Each wall is flat, endless, passes through zero and stands at right angles to its row. A trip goes straight from one point to another. Which walls does it cross, in order?
(in the rows, 128 means zero)

Walls:
(1): [105 123 163]
(2): [110 136 120]
(3): [171 125 124]
(4): [135  41 166]
Trips:
[121 125 181] to [111 155 165] => 2, 4
[123 153 208] to [130 150 151] => 4
[146 117 143] to [103 172 101] => 1, 4, 2, 3
[ 79 124 141] to [176 115 162] => 2, 3
[143 103 148] to [ 71 115  70] => 3, 2, 1, 4
[103 111 143] to [172 143 126] => 2, 3, 1, 4
[147 188 139] to [104  93 133] => 1, 3, 4

Walls:
(1): [120 113 126 148 119  81]
(2): [127 135 109 134 140 172]
(3): [147 131 134 182 152 103]
(4): [140 114 164  81 126  49]
(5): [151  76 107 135 132 181]
(6): [161 145 147 160 129 172]
(7): [103 133 109 103 128 137]
Trips:
[131 156 189 132 121  78] to [ 58 159 145 138 119 138] => 7, 3, 4, 2, 1
[141 150  96 109 160 117] to [152 142 150 111 118  96] => 2, 1, 7
[155 111 153 127 138 133] to [124 143 126 186  96  75] => 1, 5, 6
[ 65 179  76 132 130 112] to [ 96 102 112  97 182 140] => 1, 5
[106 131 127 163 153 136] to [137 116 146 155 126 147] => 1
[135 182  98  99 127 119] to [111 110 146 142 102 200] => 4, 6, 5
[155 133  64 144 172 156] to [116 116 142 136 103 123] => 7, 1, 2, 6, 3, 4, 5
[158 123 175 125 107  49] to [143 151 159 142 101 130] => 6, 1

Walls:
(1): [138 109 160 136 162  67 153  59 102 123  71]
(2): [152  93 114 108 121 143 112 146 118 119 112]
(3): [151 108 180 110 115 111 121 118 151 127 149]
(4): [125  81 108  97  99  84 152 131 138 142 147]
(5): [147 113 147 159 137 136 103 127  80 204 123]
(6): [146 113 140 145 116 144 142 169  75 132 161]
(7): [118 141 133 157  90 102 106 208 116 137 154]
(8): [123 144 151 113 131 161 158 133 102 154 178]
(9): [ 68 140 146 100 204 159 122 109  94 109 101]
Trips:
[ 83 124 134 130 140 107 128 166 101 111 172] to [183 100 103 152 109 114  60 111 120 164 146] => 5, 9, 3, 2, 8
[101 111 155  91 124 143 126 129 101 163 120] to [ 96  67 160  79 129 144 131  83  78 106 115] => none
[159 175 115  69 160 134 152 161 132 138 146] to [112 103 142 150 168 148  44 143  81 152  85] => 7, 5, 8, 1
[109  76 130 167 179 149 165 159 102 137 176] to [155 170 117 131  82 113  92 116 137 122 141] => 9, 4, 3, 8, 5, 6
[165 130  79  65 127  44  97  70 134 157 162] to [171 128 137 109 130 112  74 136 191 165 111] => 5, 1, 7

Walls:
(1): [ 94 124 134 145 148 121 133 105 102 156 108 114  94 108  85 120 141 150]
(2): [148  66 155  83  86 142 103 116 148 123 113 117 125 174 116 144 104 114]
(3): [169 167 177 114 133  59 102 138  90 121  99  62 161 123 194 138 100 134]
(4): [127 182 179 152 155 117 153 100 151 120  48 183  91 144 133 182 116 142]
(5): [149 163  97 126 106 124 138 129  64 143 177 142 104 114 184 136 137 164]
(6): [147 113  71  84 126 113  69  97 161 114  84 142 100 163 124 186 165 165]
(7): [124 130 103 124 109 135  84 128 191  63 116 107 132  94  93 152 114 168]
(8): [ 91 113 142 138 124 134  89 150 153 178 131 102  86  96 128 149 153 160]
(9): [137 166  72 118 156 132 121 141 124 137 113 107 171 186 121 114 144 151]
Trips:
[118 171 100  74 170 113 132 123 116 150  98 130  95  78 144  69 190 109] to [ 90 160  92 112 133 146 152 107  66 149 155 132 141 119  66 139 113 138] => 3, 6, 8
[155 137 133  95  55 172 124 146 114 135  99 184 114  96  90 102 137 156] to [ 93 144 197 147 183 190 139 185 121 120 138 159  66 165 137 148 135 134] => 6, 7, 2, 5
[135 109 173 118 119 199 137  98 114  94 158 144 114 122 129 109 131 151] to [207 140  79 111 111 120  91 132  67 164  98 155  83 137 124 163 175 102] => 7, 6, 4, 1, 9, 3
[ 76  97 190 128 112 135 100  70 120 124 124 177 146 154 120 100 143 120] to [160 158 122 223 153 160 164 118 141 102 118 170 123 146 118  87 161 158] => 2, 9, 5
[183  99  87 202  94  88 109  71 129 115  83 158 151 100 172  81 121 219] to [160 102 144 111 149 119 134 139 128  66  94 201 117 104 144 126 125 181] => 1, 9, 2, 3
